Every row gives one point. Examples show where two turns around zero, p and q, send a point. Write where each new point lands after one turn and then the other. Backwards means that the second turn is done in reverse. Each puzzle has new turns, and all numbers are rounded.
In the rows, zero is written as 128.

Turn p:
[123 110 145] -> [120 126 152]
[ 92  87 133] -> [117  88 163]
[104 110 119] -> [125  98 137]
[154  94 104] -> [173 123 146]
[152 198 123] -> [121 170  67]
[143 169 145] -> [111 164 103]
Turn q:
[159 156 125] -> [135 112  90]
[145 169 147] -> [151 136  86]
[ 88  62 160] -> [145 146 208]
[102 123 106] -> [ 98 141 140]
[127  99 116] -> [117 113 153]
[148 159 114] -> [121 119  90]
Where do these land?
p, then q: [131 150  97] -> [101 102 123]
p, then q: [125  88 105] -> [159  99 147]
q, then p backwards: [151 133 198] -> [178 107  78]
p, then q: [105 141 112] -> [106 120 148]

Turn p:
[120 110 111 169 157 112] -> [121 146 124 150 143  80]
[155 119 118 113  31 105] -> [133  56  74 103  81 140]
[160 141 111 140 156 172] -> [166 119 164 156 154 129]
[146 146 127 120 120 127] -> [150 123 120 125 126 142]
[ 87 147 120 128 160 117] -> [104 168 119 141 155 136]
[160 128 153 134  82 103] -> [151 110 103 109  78 124]
[ 88 119 136 111 158 103] -> [ 92 167 125 108 145 125]
[ 85 135 163 116 147 196] -> [ 95 146 194 151 123 172]
[152 107 113 120 140 117] -> [141 117 129 107 146 105]
Turn q:
[ 99 127 119 143 176 149] -> [155 163 145 117 160 150]
[128 120 159 136 158 127] -> [140 115 164 126 146 136]
[106 176 146 143 149 140] -> [112 155 160  89 147 120]
[123  98 124 123  75 118] -> [ 98 104  90 156 118 141]
[ 92 132 134  96 184 123] -> [166 130 133 104 186 118]
[178 117 112 114  70 141] -> [116 104  93 136  60 130]
[171 127 101 141  83  98] -> [108 126 111 168  77 100]
Where do these land?
q, then p: [126 118 138 129  92 131] -> [ 95 114 131 142 132 125]
p, then q: [ 79 131  94 155 136 114] -> [122 183 137 144 161 124]
q, then p: [ 75 178  73 163 139 161] -> [154 165 105 154 163 207]
p, then q: [113 145 119 100 131 121] -> [148 144 121 104 133 138]
p, then q: [148  84 143 107 135 140] -> [131  76 124 124 148 121]
p, then q: [195 127 140 122 128 110] -> [151  88 118 137  85  99]
q, then p: [160 112 189 120 135 120] -> [106 119 162  94  92  97]

Turn p:
[133 148 153 151 101 124 114 121 156] -> [145 173 141 128 146 135 120 147 135]
[143 141 109  98 112 152 162 113  98] -> [137 118  96  87 104 141 152 104 128]
[111 152 110 102  48 128 148 116 123] -> [155 167 108 110  78 156 139 112 174]
[106 145 132 127 141 140 154 191 132] -> [140  91  96 133 121 124 108 177 144]
[120 169 133 154 159 109  68 118 132] -> [109 157 121 151 180 111  78 111 124]
[115  70 138 150 156 132 141 120  81] -> [112  88 129 171 139 130 182 117 105]
[100 154 145 112 151 120  67 128 132] -> [ 90 136 129 142 164 143  78 117 148]
[105  79  95 141 143 114 151 118 143] -> [132  99 161 153 108  89 154 116 140]
[106 148 154 127 125 126 150 133 156] -> [127 138 126 116 138 120 131 164 161]
[143  70  84 140 158 154 111 115 153] -> [150  82 187 134 133 108 127  93 105]
[225 133 155 106 115 110 142 136 103] -> [112 158 115  83  98 150 137 148  45]
Turn q:
[145 127 144 124 121 167 185 108 122] -> [112 137 173 110 115 149 152 101  94]
[ 85 102  88 121 120  95 120  85 120] -> [113  86  77 140 139 138 156 161 106]
[128 101  82 120 105 133 112 135 140] -> [150  84 108 142 148 126 133 106 126]
[124 110 111 173 120 115 121  86 122] -> [117  93 140 159 123 119 157 165 123]
[155 135 127 132 143 103 127  46 115] -> [ 86 126 127 135 111  76 168 158  92]
[118 142 166 130 165 142 127 130 147] -> [103 172 137 123 133 134 133 127 158]
[112 103 211 122 100 151 113 166 120] -> [102 126 170  83 154 157  67 132 162]
[124 223 157 114 123 130 122 166 134] -> [127 179 112 119  60 130  77 104 156]
[142  94  81 121 144 154 116 170 119] -> [174 124 125 158 177 132 120  98 118]
[126 140 147 138 164 102 125 144 105] -> [138 170 126 129 131 123 115 165 129]
[148 131  93 115 103 116 141 173 164] -> [187 110 113 109 117 125 132  92 144]
Where do these land?
p, then q: [159  76 107 194 113 105 126 145 156] -> [149 137 190 111  99 100  92 179 119]
q, then p backwards: [111 141 113 154 154 120 144 114 107] -> [134 112 155 149 104 108 134 146 114]
q, then p: [154 177  59 121 146 182  92 116 157] -> [158 193 137 150 146  67 172  86 128]
q, then p: [ 96 151 121 125 121  96 152 129 153] -> [165 119 130 101  91 136 124 123 141]
q, then p: [192 171 156 110 125  88 200 140 123] -> [ 93 184  84  79  76 178 128 133 122]
q, then p: [106 121 187 120 140 163  93 164 136] -> [112 124 157 116 185 127  80 128 163]
p, then q: [140 113 130  69 151 138 143 131 105] -> [109  97 110 114 161 169 126 116 106]
q, then p: [101 131  95 133 124 137 129  91 128] -> [160 109 121 152 121 117 159 119 137]
q, then p: [103 114 130 114 118 137 137 141  96] -> [130 100 120 131 148 153 119 108 118]
p, then q: [114 126 166 126 123 156  97 105 146] -> [101 175 139 133 142 135 137 108 150]
p, then q: [118  70 146 142 124  91  82 114  91] -> [ 95 130 174 164 101 174 133 169 134]
p, then q: [142 147 127 125  98 125 139 145 141] -> [143 122 124 124 113 113 103 101 129]

Turn p:
[118 160 142 117 121  95 142 144 146 114 139 124] -> [162 152 147 110 107 133 126 119 136 118 147 141]
[160 133 121 136 124 170 105  91 160 138 153 151] -> [133 112  72 160 110 135 119 108  98 154 110 132]
[ 91 105 108 135 120 102  83 113 145 139 133 127] -> [103 118 122 150 131  92 134  93 143 125 168 139]
[103 135 123 162  91 119 122 109 111 156  92  88] -> [ 97 161 164 157 152 114 124  93 156 132 104 120]
[142 114 160 104  94 128 141  92 110 112 141 124] -> [126 119 134 138  96 147 101 120 123  97 117  85]
[ 95 164 111 119 148 139  96 158  97 159 110 126] -> [ 88 168 138 123 145 103 121 158 119 138 136 173]
[154 122 125 114 117 166 139 134 134  86 155 126] -> [146 116  82 116 111 155 109 147 145 123 114 113]
[ 90 131 124 156 119 100 136 151  96 149 143 108] -> [129 153 170 142 140  93 122 145 158 141 146 119]
[ 91 120 144 130 144 128 151 150 141 109 135 145] -> [147 133 132 133 133 150 153 154 139 119 166 129]
[152 119 122 112 124 120 113 158 148 160 109 152] -> [132  97 137 119 153 132 108 117 105 135 133 168]
[149 128 131 148 152 125 144 130  92 100 101 137] -> [136 134 129 104 155 120 152 151 114 108 100 102]
[158 113  92 105 151 117 150 104 169 142 116 152] -> [138  70 126 123 108 133 163 110 111 131 106 160]
[161 118 161 127 157 156 141 131 117 101 136 105] -> [128 129 110  92 125 159 130 148 117 144 117  83]
Turn q:
[190 109 119 117 149 138  88 139 154 151 106 128] -> [148 125 165 132 119 151 138 105 136 156 153  66]
[110 108 175 108 145 107 115 144  31 123 119 137] -> [ 99 129  77  78 128 151  62  99  85 114 109 115]
[120 109 157 117 137 112 154 133 145 115 118 147] -> [135 144 122 104 124 116 120 126 130 168 113 147]
[113 115 117 201 127 123 123  46 141 126 152 139] -> [120  82  93 187 113  77 122 110 170 130 157 156]
[121 143 121 129 139 118 152 133 129 155 110 137] -> [116 158 140 124 137 100 133 117 125 123 124 125]
[117 115 134 111  95 113 115 139 147 120 152 105] -> [144 110 135 115 100 135 127 169 133 122 111 132]
[167 134 123 103 107 112 148 127 126 126 119 111] -> [134 130 163  91 130 135 125 135 135 119 156 135]
[113 131 117 103 136 170 142 137 138 119 148 128] -> [128 145 125 148 138 147 146 159  98 140 133 141]
[134 104 130 138 151 113 144 134 134 134 110 106] -> [125 112 141 109 125 102 138 110 111 147 126 121]
[115 172 117 134 147 113 137 115 153 152 137 136] -> [124 150 131 147 158  88 136 145 151 120 126 116]
[148 144 126 180 130 159 113 136 132 129 151 120] -> [159 101 136 176 149 133 131 109 125 110 126 127]
[125 118 102 123 108 130 148 149 113 114 141 144] -> [146 146 113 116 114 139 146 128 113 108 137 151]
[109 119 135 110  79 179  90 121 116 118 118 131] -> [101 126 130 158  94 193 118 140 130 119 117 142]
[109 172 118 117 144 107 123 137 134 112 113 124] -> [111 138 120 110 165 125 149 142 149 118 107 118]
Where do these land?
p, then q: [102 132 110 129 112 137 127 108 154 116 117 139] -> [135 129 118 148 132 118 150 116 147 132 140 160]
q, then p: [153 150 127 132 114 141  71 132 123 127 149 126] -> [123 127  83 112 147 150 129 118 151 157 121 104]
p, then q: [122 110 146 140 139 130  94 123  97 132 135 134] -> [122 105 106 116 136 110 130 143 109 104 114 112]
p, then q backwards: [148 107 143 127 117 118 159 111 114 124 173 138] -> [144 102 134 132 125 120  88 137 143 153 158 109]
p, then q: [104 111 131 131 110 131 146 201 111 214 114 138] -> [164 146 103 164 136 118  76  99 108 169  73  78]
p, then q backwards: [110 158  86 149 121 132 114 168 122 113 116 137] -> [111 169 131 134 123 108 168 119 141 110 147 157]
p, then q: [145 121 148 116 154 135 135 116 154 112 126 147] -> [123 131 130 127 120 146 130 126  95 118 161 148]
q, then p: [200 141 105 108 155 123 106 101 116 113 117 101] -> [111 106 112 116  78 149 126 146 140 177 162  92]
p, then q backwards: [108 124 132 114 110 124 140 121 103 125 111 139] -> [123 154 119 128 104 137 121 128 122 149 129 113]
p, then q: [140 127 149 139 118 136 163 112 132 108 118 109] -> [109 112 169 136 142 143 135 127 121 140 132 142]
p, then q: [102 167 137 132 155 137 158 132 136 176 117 125] -> [132 173 143 149 148 119  87 105 119 115 105 145]
p, then q: [123 127 131  90 114 121 152 171 151 106 167 100] -> [168 140 156 150 102 168 127 168 141 144 134 116]
q, then p: [122 110 139 138 118  81 142 102 137 108 111 131] -> [130  91 140 140 110 130 125 100 124 110 149 159]
p, then q: [113 107 107 148 155 145  84  93 143 118 121 128] -> [108 130 104 129 119  76 161 137 118 109 145 147]

Turn p:
[123  95 112 158 117 138 131 132 166 156 137 103 128 148] -> [110 126 135 101 157 151 117 158 101 114 132  96 107 130]
[147 153 143  88 140  90 124 138 135 102 115  97 113 101] -> [138 137  81 131 104 120 143 135 118 128 107 186 129 119]
[137 146 112 149 130 128 155 162 138 125 156 152 161 140] -> [132 166 147 124 155 141 117  99 149 101 118 119 119 105]
[128 113 129 134 124 123 127 135 133 129 170 149  82 157] -> [135 125 127 102 132 128 139 130 146 164 132  98  95  96]
[112 134 127 163 116 166 142 130 116 107 114  90 144 143] -> [106 137 116 146 136 145 143 146 148  92 135  96 141 160]
[151  96 156 109 124 139 156 155 115 100 109 106 133  93] -> [146 157 110 127 100 107 105 176 149 105 137 150 144 136]
[152 159 137 132 114  98 111 151 145 101 105 123 153 162] -> [122 169 123 138 134 126 149 110 124 120  89 149  94 159]
[ 83  89 149 102 164 139 142 119 138 149 132 151 133 129] -> [135  85 155 123 127  88 120 135 122 105 170 128 113 104]
[116 155  97 111 150  94 159  80 122 177 101 136 108 160] -> [ 90  96 103 118 178  91 127  80  99 158 143 138 145 125]
[130 140 119 147 107 150 109 146 134 111 101 136 121 103] -> [136 135 152 132 132 151 146 151 145 132 108 141 151 151]
[103  90 110 136 150 161  86 125 105 134 116 120 159 123] -> [155  89 148 160 128 151 107 138 121 109 157 114 123 164]
[149 167  99 109 101 119 129  95 119 114 164 152 140 140] -> [145 153 121 117 116 133 145  64 115 149 114 105 150 120]
[124 103 131 169  97 105 157  90 111 115 144 103 100  90] -> [ 93 107  98  82  90 144 101 144 151 133 113 104 159 130]
[105 136 153 101 138 116  95 152 130 179 106 134 115 137] -> [109 114 153 151 135 123 139 137 105 156 158 173  97 121]
[160 143 145 110 150 153  99 110 113 122 150 169 130  94] -> [170 123 152 168  97 117 121 118 127 153 107 125 152  98]
Turn q:
[125 119 108 131 131 107 170 123 115 141 147  97 121 112] -> [118 104 114 104 115 151 127 143 129 121 133 162 102 148]
[ 96 134 176 128 209 102 136  97 148 101 119 118 117 114] -> [122 153 178 184 149 158 106 131 116  90 129 133  76 154]
[113  87 141 146  99 128 146 154 116 156  99  81 110 130] -> [144 107  91 110 135 161 154  89 121 108 105 163 121 105]
[146 144 146 124 114 118 144 135 124 116 130 123 116 132] -> [144 141 114 133 114 138 128 150 115 130 135 133 124 114]
[164  69 112 180 107 110 114 112 118 125 145 167 117 122] -> [138 129  90 151 127 121 118 113 189 179 112 158 147 154]
[ 76 140  94 141 103 101 109 106 116 142 141 143 103 116] -> [120 115 151 124  88 129 174 120 133 142 103 129 139 176]
[111 122 152 120 103 135 118 145 161 105 138 114 136 125] -> [135 153 103 125 151 138 149 133 122 104 121  98 134 133]
[122 158 153 154 136 146 122 152 154 141 131 107 112 144] -> [140 106 121 150 149 132 141 138  93 129 106 102 109 108]
[122 125  92  82 129 167 140 131  61 109 134 153 146 124] -> [107 121 165  86 116 137 131 126 153 142 196 130 166 111]
[158 121 139 126 129  98 102 151 141 130 142 166 152 151] -> [161 134 114 140 123 112  80 130 138 135 118 101 159 139]
[104 104 129 128 146 143 119 149 143  99 110 117 126 141] -> [110 136 122 141 148 154 128  93 127 114 134 102 125 122]
[115 133 121 108 125 142 151 103 120 139 139 165 160 158] -> [147 135 154  95 133 103 118 117 117 153 164 122 129 150]
[168  98 100 125 115 123 138 119 120 145 110 102 105 135] -> [117 122  97 107 102 124 118 112 153 137 116 156 106  99]
[111 138 121 109 127 151 102 118  79  98 144  98 137 122] -> [117 112 146 130 116 130 166 136 157  98 174 116 136 115]
[160 155 124 130 153 144 133 109 165 141 100 129 159  94] -> [ 90 140 137 134 157  79 100 150 105 119 115 146 121 117]
[129 181 135 154 108 102 139 117 137 100 140 142 160 127] -> [135 139 112 157 115 100 135 164  89 131 151 125 142 164]
[156 149 135  91 142 158  91 154 158 188 108 153 101 129] -> [133 126 166 106 138 106 102 134 120 143  65  98 139  69]
Where do these land?
q, then p: [123 115 122 145 117  94 143 111 143 125 108 115 140 146] -> [130 121 119 114 138 127 140  98 133 161 120 107 134 149]
p, then q: [116 116 219 136 140 181 120 146 135 118  31 156 138 104] -> [200 142  74 186 137 178  98 107  67 129 109 112 170 164]
p, then q backwards: [127 116 208  51 161 102 148 115 113 138 152 128 115 143] -> [196 173 107 139 107 131 130  76 107 123  86  93 140 174]
q, then p: [105 125 111 150 116 137 124 105 142 142 139 125 122 145] -> [107 120 106 108 146 103 120 129 119 141 141 121 124 128]
p, then q backwards: [131 122 101 130 114 157 144 128 143 125 148 107 151 122] -> [110 130 152  97 119 125 128 161 136 108 131 124 143 130]
q, then p: [124 136 115 125 166 141 181 107  51 113 120 121 117 146] -> [136 128 171 112  81 132 124 140 140 158 149  81 125  69]
q, then p: [129 142 112 134 130 210 142 120 142 122 145 110 112 149] -> [116  94  94 115 134 132 107 152 127 125 167 147 139  71]
p, then q: [119 157 121 129 134 123 120 136 146 105 153 136 115  90] -> [105 162 124 112 157 117 124 133 121 137 132 156 145 116]
p, then q: [132 122 102 125 116 100 106 112 139 143  65 115 136 138] -> [159 112 160 128 107 132 104  79 132 149 154 115 128 124]
q, then p: [122 114 103 136 111 148 107 107 135 123 154 137 130  99] -> [111 126 129 107 158 110 138 122 113  97 137 142 107 115]
q, then p: [150 117 163 122 124 121 111 118 126 113 146 104 118 148] -> [139 144 110 115 142 147 134 150 129 135  88 127 141 115]
p, then q: [116 121 110 117 108 108 124 182 117 130 155 120 113 132] -> [116 134 152 103 141 127 135 167 132 162 114 102 119 112]
q, then p: [127 121 107 143 162 104 104 178 136 140 123 146 142 111] -> [134 102 150 150 122 138 122 138 115 101 131 117 105 183]
p, then q: [161 124 103 139 113  96 133 136 139 140 133 150 112 126] -> [125 130 174 117 121 106 116 124 125 115 107 127 130 102]
q, then p: [124 152 152 142 126 124 125 131 109 153 127 120 138  96] -> [141 142 145 130 125 107 101 130 164 118 119 137 117 137]
p, then q: [142 148  98 124 110 101 115 116 131 118 149 156 148 152] -> [132 144 156 125 111  93 138 128 130 130 136 153  90 108]
